Each row of a before or after table is a point. The points were changed in one or more steps. Then noise was added and the rows were shuffled. The steps act on columns, c1 being the first. Name the steps. A step turns or swaps two columns, mirrors them in a line or flattens them onto one, adds a multiple of one to another, or multiplies or shifts one. Angles are multiples of 10 degrees, from the lower column toward the higher: turns from -170 to 170, lines from 10 to 170 but not 90. Use the fewest steps. Two steps may share a column if one is a turn and the other turns, adds or multiplies; they go together, in the order done. Otherwise the lowest column goes first.
(in the rows, 128 means zero)

Before:
[[141  77]
 [ 53 190]
 [175 116]
 [146 186]
 [106 128]
 [161 159]
 [141 136]
 [118 178]]
After (8 x 2):
[[123 129]
 [146 133]
 [172 130]
 [189 129]
 [ 28 129]
 [146 130]
 [ 97 124]
 [148 122]]
Steps: multiply c1 by 1.3; multiply c2 by 0

Before (10 x 6):
[[151 137  95 104 146 103]
 [146 141 121 122 141  96]
 [110 120 121 158  90 160]
 [ 87  93 105 156 102 107]
 [ 79 122 144 154 103 135]
 [111  93 142 142  87 135]
 [ 90 103 134 135  82 120]
 [117 133 103  94 132 122]
 [ 94  88 139 146 124 156]
 [123 139  91 102 149  88]]
After:
[[140 161 122  96 116  61]
 [111  24 138 164 141  96]
 [ 95  51 148 168 111 116]
 [ 85 108 154 163 141 140]
 [142 169 117 112 131  77]
 [ 97   7 145 144 146 171]
 [133 144 127 108 101 119]
 [108  20 137 171 121 139]
 [118 105 134 175 138 183]
 [162 156 108  95 117  90]]
Steps: flatten c1 and c3 onto the line at 150 degrees; multiply c2 by 3; turn c4 and c5 by 60 degrees; multiply c6 by 1.6

Before, 8 rows:
[[112 118  99 117 121 135 149 126 120 126  91]
 [105 120  97 137 119 119 153  84 103 110 113]
 [112 119  95 129 112 121  99 132 115 116 136]
 [120 113 162 121 152 119 145 136 111 102 138]
 [ 99 112  97  53 116 129 150 105 110 106 130]
 [118 134 135 120 112 136 121 122 103 191 117]
 [121 214 115 137 110 147 142 134 135 125 137]
 [125 116 112 127 112 150 118 135 108 106 142]]
After (8 x 11):
[[133 115 161 111 121 137 148 128 122 130  36]
 [132 118 164 128 113 121 101 141 115 140 148]
 [146 112 169   8 116 130 153 141 114 107 133]
 [139 123 166 142 119 121 155 131 101  89  90]
 [140 132 126 114 111 138 124  67 102 158 100]
 [125 117 143 126 111 152 118 154 108 139 164]
 [146 114  98 116 151 120 146 157 113 109 152]
 [128 213 144 141 110 146 143 133 134 146 151]]
Steps: turn c1 and c3 by -160 degrees; multiply c4 by 1.6; turn c8 and c10 by 70 degrees; add -0.7 times c5 to c10; multiply c11 by 2.5

Before (14 x 20):
[[142 122 127 132 139 134 138 155 130 129 123 135 129 127 130 131 135 126
  123 118]
 [137 135 130 127 137 132 121 147 132 132 135 131 129 142 124 136 127 144
  135 123]
 [136 144 131 132 128 135 122 180 125 130 136 126 122 126 126 130 145 138
  137 117]
 [131 123 125 130 129 133 125 123 127 124 134 126  99 124 130 130 125 124
  133 126]
 [130 131 124 133 128 138 125 114  88 127 119 137 116 128 127 137 124 122
  126 128]
 [133 127 125 128 127 120 129 120 120 114 130 126 131 130 150 130 131 128
  138 119]
 [130 137 101 133 128 138 119 115 132 131 136 130 130 129 140 132 123 124
  130 167]
 [132 132 132 129 148 131 118 137 123 132 120 125 133 120 135 131 122 130
  125 121]
 [133 116 117 131 125 133 120 119 116 106 128 129 123 119 123 133 137 123
  119 118]
 [131 141 124 116 127 130 127 122 130 127 121 133 132 121 127 133 122 134
  150 161]
 [139 140 132 104 146 127 131 142 128 122 131 152 126 118 128 131 127 125
  119 134]
 [141 114 120 106 127 136 121 122 127 133 132 124 132 119 151 135 124 123
  155 127]
 [135 141 128 114 127 131 127 131 127 133 120 125 126 130 138 135 141 128
  119 128]
 [127 138 133 124 137 131 136 125 131 126 137 140 134 123 123 129 129 119
  126 116]]
After:
[[127 135 130 127 139 133 122 148 123 131 148 136 129 143 123 136 130 143
  135 125]
 [130 122 127 130 129 134 123 123 122 125 131 130 127 125 131 129 125 124
  133 125]
 [124 120 128 132 139 135 138 153 134 129 130 143 129 127 132 131 135 126
  123 118]
 [116 138 133 125 137 132 136 125 120 125 144 131 127 124 123 130 129 120
  127 116]
 [127 117 116 133 124 133 119 118 123 106  93 132 128 120 123 133 136 122
  117 118]
 [131 131 132 131 149 129 120 137 135 132 106 131 128 119 136 132 122 131
  125 120]
 [103 139 132 104 146 126 132 140 123 120 134 144 129 121 130 131 126 124
  120 135]
 [131 143 132 133 128 134 123 181 120 134 127 135 129 125 124 130 147 138
  138 119]
 [124 140 123 115 126 129 125 121 137 127 126 131 126 119 128 132 124 134
  150 161]
 [130 128 122 127 128 120 128 120 124 112 106 134 130 130 151 133 131 129
  137 118]
 [133 140 129 114 126 130 126 131 137 135 117 136 127 130 137 135 143 129
  121 131]
 [133 113 120 107 125 135 119 123 124 131 129 139 127 120 149 136 123 125
  154 127]
 [118 132 124 133 127 136 124 115 122 126   6 132 128 126 128 137 127 122
  126 128]
 [127 137  99 135 129 138 119 115 124 130 147 131 128 129 142 133 123 123
  130 167]]
Steps: turn c1 and c12 by 80 degrees; turn c9 and c11 by 70 degrees; multiply c11 by 3; multiply c13 by 0

Before (10 x 48):
[[116  96  96 145  98 143 114 119  94 193 153 126 127 135 183  85 128 112
  135 112 102 111 116 101 117 130  97 141 115 132 161  89  84 107 121 125
  162 153 103 122 155 112 148 119 154 168 147 125]
 [121 119 171 169 142 104  71  98 107 133  90 194 147  76 117 172 124 110
   77 166 125 168  74 220 114  90  76 172  77 172 161 105 141 187 124 124
  140  94 204  50 107 165 173  92 174 157  93 118]
 [126  71 136 121 110 109  70 157 128 148 157 121 100  89 111 148 156  97
  123  81 114 127 166 125 181  96 106 184 116  98 160  89 105 115  84 104
  179 155 106 182 172  76 133 132 106  72 136 134]
 [123 143 115  84 112 117 110 153  67 120 186 123 106  89 130 120 135 128
  135 137 116 122 128 134 110  88 121 129 116 116 177  82 104 144  51 155
  127 155  95 155 151  61 119 152 100 142 140 147]
 [120 107 162 100 117 157  90 158  56 162 174 135 145 132 146 105 111 132
  152  84 147 141 121 152 125 100 111 136 140 107 179  81  77  84 141 126
  141 137 137 125 124  90 114 103 148 135 144 154]
 [118 141 168 224  95 158 115 141  98 102 102 184 116 123 116 155 124 110
  100 148 122 186  63 157 109 105 125 179 131 167 169  80 164 200 147 116
  159  91 138  37 107 157 214  93 165 106 168  95]
 [170 143 109  82  55 113  63 237 162  40  78  88  98  57 118  98 159  68
  107 151 207 143  54 169 172 130 146  57 110 116 115 138 183 130 129  56
  124  79  73 101  99 203 148 111 113 166  77  95]
 [123  55 125 128  86 162  75 111  81 141 166 103  99 128  88 117 105 116
  104  65  96 101 162 142 150  82  93 162 126 146 164 110  97 140 137 119
  139 121 108  90 174  79 122 147 126 165 162 162]
 [150 115 101 111  84  36  63 213 124  20  97 130 112  52 105  87 136  85
   72 144 194 151  21 196 178 133 134  80 138 132  49 150 213 125 108 109
  224  83  53 118 148 163 160 154 108 152  30  94]
 [141  91 126  86 101 165  88 139  62 158 193 133  87 111 164 142 121 138
  142  72  90 109 119 122 194 128 145 169  76 109 136  91  73 122  92 147
  125 148 127 105 144 132 118 123 140 131 143 158]]
After (10 x 48):
[[125  71 138 124 111 107 193 104 126 150 157 124  98  91 147 146 156  96
  121  83 117 129 166 124 181  96 104 183 105  96 160  88 107 115  83 106
  178 157 108 182 171  77 134 133 123  72 139 133]
 [119 120 171 167 144 104 178 167 107 133  91 212 148  76 102 171 123 110
   74 168 127 166  73 222 114  91  74 175 110 174 160 105 144 189 127 123
  140  98 204  50 106 165 176  92  94 155  93 116]
 [121 107 162  97 117 156 171 103  56 160 171 127 147 131 110 102 109 133
  154  86 143 139 121 153 125 103 111 138 152 106 177  82  77  84 140 126
  142 137 138 125 126  89 114 105 135 137 143 150]
 [115  96  94 143  98 144 140 139  94 193 151 135 126 136  88  81 128 114
  134 112 103 108 116 101 116 129  95 142 107 134 162  90  87 108 121 124
  161 152 104 119 153 111 146 118 161 172 147 127]
 [123  54 127 132  86 163 176 154  80 141 166 107 102 127 143 116 103 116
  106  67  95 100 161 145 152  83  95 162 102 146 165 107  96 138 135 119
  137 122 108  88 173  80 124 149  97 165 160 162]
 [168 141 112  83  55 111 210  32 162  40  76 103 100  55 144  99 162  69
  107 151 207 143  57 166 169 130 149  56  76 116 114 140 183 130 130  55
  124  79  72 101  97 205 149 111 127 169  77  94]
 [119 140 167 223  93 158 142 120  98 103 101 176 117 125 108 155 123 110
   99 149 123 187  62 156 108 106 124 181 176 168 168  83 165 201 144 118
  157  92 138  37 108 156 213  91  99 108 167  95]
 [122 143 115  84 112 116 147 106  66 118 187 129 106  87 142 120 138 127
  136 139 117 123 127 132 111  88 124 129 107 113 177  82 105 147  51 155
  127 154  94 154 150  63 117 151 145 141 139 150]
 [141  92 124  85 101 162 169 126  60 158 196 157  87 111 108 144 121 134
  142  74  87 111 122 122 194 128 143 168  61 109 136  89  75 122  93 145
  123 148 125 107 144 132 117 122 152 131 145 157]
 [150 118 100 108  85  36 204  59 122  18  96 126 114  53 150  86 134  85
   73 143 192 151  23 197 175 130 134  80 143 136  49 149 214 124 107 107
  222  85  53 119 146 162 162 153 119 154  28  91]]
Steps: turn c7 and c8 by -170 degrees; turn c12 and c29 by 30 degrees; multiply c29 by 1.6; turn c15 and c45 by 120 degrees; multiply c15 by 0.7

Before:
[[105 133 145 114 141 120 142 135 162 144 149 115 144  83 137  80 134 128
  103 139  96  97 142 111 139 106 129 122 120  99  72 158 152  99 109 160
  112  88  90 140 138 127  65  86 114 159 109 109  88 133 137  85 144 154
  157 166 137  84 110 111  81 104 147 160]
 [169 104 139 105 161  81  68 101 164  94 146 142 126 134 117 148  97 141
  167 171  78 124  93 116  76 169 134 155 118 162  78  99 132 133 117  79
  161  64 138 117 171 125 143 103 120 137 176 172 152 124 107 138 176 129
  149 115 117 134 161 134 157 188 165 103]
 [148 143 110  98 120 154 101 167 168 114  76 181 139 123 108  89  81 150
  133 118 105 131 174 154 107 165 125 113  77 116 111 118  83 116 174 146
  171 127 134  92  98 132  93  99 109  90 125 123 100 147  82 122 163 141
  147 111 157 119 152 108 107 105 113 115]
 [170  87  95  95 100 135 140 164 130 126 130 140 130 123  69 137 140 150
  149 138 110  86 106 114  86 129  94 110 131 144 152 111 147 113 132  94
  174 124 135 164 169  88 125 114 125  93 115 120 108 187  79 105 114  98
  130 108 174 111 179 134  78 119 134 123]
 [135  62 128 159 112 154 129 108 181 110 120 155 139  79 130 158 100 127
  156 175 144  88  88  98 119 171 157 139 142 113 131 112  83 127  98 145
  107 146 134 116 118 131  88 149  99 155 100 108 129 175 100 136 109 158
  110 185 110 128 152 127  86 127 148 159]
 [140  83 161 151 145  72 112 137 116  83 150 159 146 160 127  75 162 157
  120 113 103 106 137  99 154 137 159  98 132 100 151 128  82 117 142 103
   86 140  76 137 114 134 130 135 127 164 181 106 129 180 125 119 129 158
  169 150 124  87 100 110  96 116  88 136]
 [150 147 137  94 122 158  98 101 156 143  99 121  79 122 119 114 154  78
  147 138 112 157 162 117 155 134 122  90 120  97  66 148 128 113 106 112
  159  78  87 107 151  62  65 110  83 135 105 160 112 135 117 121 143 155
  103 135 171 115 161 110 131 117 136 133]
 [153 119 149 179 111 126  69 137 167 112  93 118  94 131  91  93 144  86
  154 185  74 122 115 134 159  89 149 111 120  94 116 109 134 124 168 139
  125 112  94 108  99 140 109  99 132  90 115 106 126 115  81  88 166 145
  136 159 109  82 151 168 158 181 149  96]
 [104  96 105 168 102 152 101 113 112 159 131 169 113 144 109 111 130 116
  179 116 154 120  89 109 141 162 155 139 110 158  79 109 135 119 110  94
  144 149 142 171 119  94 119 132 136 130 137 185 102 131  97  87 125 111
  114 183 151 140  93  95  81 108 160 136]
 [130 131  84  94 103 105  96 150 140 111 134 131 150  95  87 104  84 122
  112 138  94 138  99 153 156 112  90 105 139 133  87 182 131 113 165  77
  146 135  96 117  91 123 106  94  90  94 171 152  81 160 137 113 114  99
   96 116 171 114 116 157 152 133  88 139]
 [ 95  75 109 144 172 130 128 172 128 161 151 135  73 140 114 153 118 159
  126 113 140 110 138 131  89 107 177  78 153 133 127 116 141  97 182 142
  156  66  64  91  92 145 130  91 132 150 103 106 128 174 151  84 181 155
  159 136 181 117 122 105 155 115 102 107]
 [ 96  69 146 134 128 111 120 176 159 127 100 150  95  79 113 122  98  90
  151 113 126  98 123 104  87 135 151 125 136 110 134 164  85  90 150 132
  161 145 105 126 124  88 123 131 150 163  96 173 138 120  97  72 175 178
   89 118 159 164 104 101  83 145  85 114]
 [114 113  76 102 167 113 137 118 145 148  96 125 137 160 134  88 139 107
  100 170 129 138 150  90  88 129 178 126 150 136  93 133 157 119 149 104
  158 128 146 110  92 118 141  67 111 104 105 108 142 175 127 116 105 160
  134 167 130 162 155 170 134 159  90 151]]
After:
[[ 94  74 145 136 128 113 122 236 138 174  93 154  93  79 108 141  94  88
  150 111 130 103 125 100  93 141 150 121 136 107 128 165  85  92 149 131
  134 146 108 127 125  90 122 129 150 120  97 173 162 128  95  73 174 181
   88 114 159 235 109  97 118 144  86 123]
 [143 151 135  94 117 155 106  59 157 130  95 117  81 115 124 142 153  80
  143 144 111 163 156 115 157 131 126  90 117  87  68 146 129 107 104 111
  128  79  85  98  99  63  66 113  87 127 108 165 141 142 121 124 137 163
   98 135 176  79 162 109 144 120 137 136]
 [108 129 144 114 147 118 138 168 175 180 154 116 136  80 136 180 133 131
  104 140  98 101 132 106 138 108 133 117 125 101  74 163 152  94 110 158
   87  84  91 138 128 125  62  89 118 144 107 122 123 139 138  84 146 156
  158 169 134 101 114 105 140 102 150 157]
 [143  81 164 148 146  73 106 167 124 151 147 151 146 161 129 187 167 156
  119 113 104 106 135 103 153 142 161  97 134  98 148 128  90 121 143  99
   53 133  80 141 133 129 131 136 127 144 179 108 117 177 126 116 135 156
  173 147 129 108  99 116  81 115  91 136]
 [172  91  94  95 100 137 153 227 145 171 130 135 131 126  64 109 137 151
  152 140 114  79 101 116  85 126  96 115 132 144 148 105 145 115 134  88
  135 124 129 156  95  82 127 116 125 138 113 118 118 181  81 106 116  92
  127 108 176 176 185 137 120 120 137 125]
 [158 121 145 182 115 130  60 171 158  94  91 117  99 136  92 156 151  88
  153 185  70 124 113 137 154  89 147 112 125  89 115 112 136 123 170 135
   93 116  91 108 138 135 110  99 135 157 116 106 156 113  85  87 167 144
  134 160 107 101 144 165 117 176 144  96]
 [ 91  72 111 140 167 127 118 251 128 111 153 142  70 136 108 111 119 161
  130 114 137 104 140 137  87 104 171  78 154 134 124 118 139  94 183 142
  128  69  70  90 166 150 130  92 129 110 107 103 134 169 150  79 181 155
  161 132 183 181 118  97 161 120 101 107]
 [168 103 137  99 166  78  92  53 134  91 144 149 127 135 115 116  96 134
  155 170  78 117  94 115  72 169 136 152 115 165  76  96 130 133 121  82
  135  62 141 118  69 124 144  98 120 112 178 165 175 127 105 139 173 124
  151 119 117  94 163 126  99 191 159 104]
 [132 122  92  86 106 103  90 192 175  98 135 133 149  94  88 144  88 122
  107 145  93 134 105 155 155 116  98  93 143 138  82 179 132 118 169  75
  114 144  99 117 155 126 101  94  95 152 168 150 111 159 143 110 112  95
   90 112 172 153 109 157 115 137  88 144]
 [131  62 127 155 116 154 123  77 163 165 110 157 132  85 135 111 108 122
  156 173 147  91  90 102 119 178 155 139 146 115 135 108  88 126  97 149
   78 144 129 110 139 129  82 147  99 102 100 111 169 181  98 137 112 154
  111 187 107  93 153 121 105 131 146 167]
 [112 117  71  99 161 111 117  87 132 126  91 127 139 156 129 160 143 108
   99 169 134 138 150  92  92 131 181 131 152 137  91 135 157 118 151 103
  127 128 144 107 167 121 139  63 111 158 107 112 147 172 127 117 103 160
  131 167 132 144 151 174 145 160  90 154]
 [146 140 113  99 116 156  90 234 174 143  70 184 140 119 106 157  83 148
  131 116 109 129 180 156 111 160 118 108  73 108 111 115  79 114 171 145
  138 126 136  92 144 134  95 102 110 165 123 126 145 152  79 125 168 138
  152 112 159 176 152 108 112 100 113 118]
 [105  98 107 170  96 147 101  83 138 181 132 169 114 141 108 143 133 118
  184 115 155 121  91 107 140 164 154 144 103 159  79 107 134 121 111  93
  112 151 144 177 125  90 115 140 136 139 140 184 103 135  94  91 125 115
  109 181 152 114  90  94 147 112 151 138]]
Steps: mirror c7 and c41 in the line at 10 degrees; multiply c8 by 3; turn c8 and c58 by 30 degrees; turn c9 and c49 by 50 degrees; turn c10 and c61 by 80 degrees; multiply c46 by 0.4; turn c16 and c46 by -150 degrees; shift c37 by -30
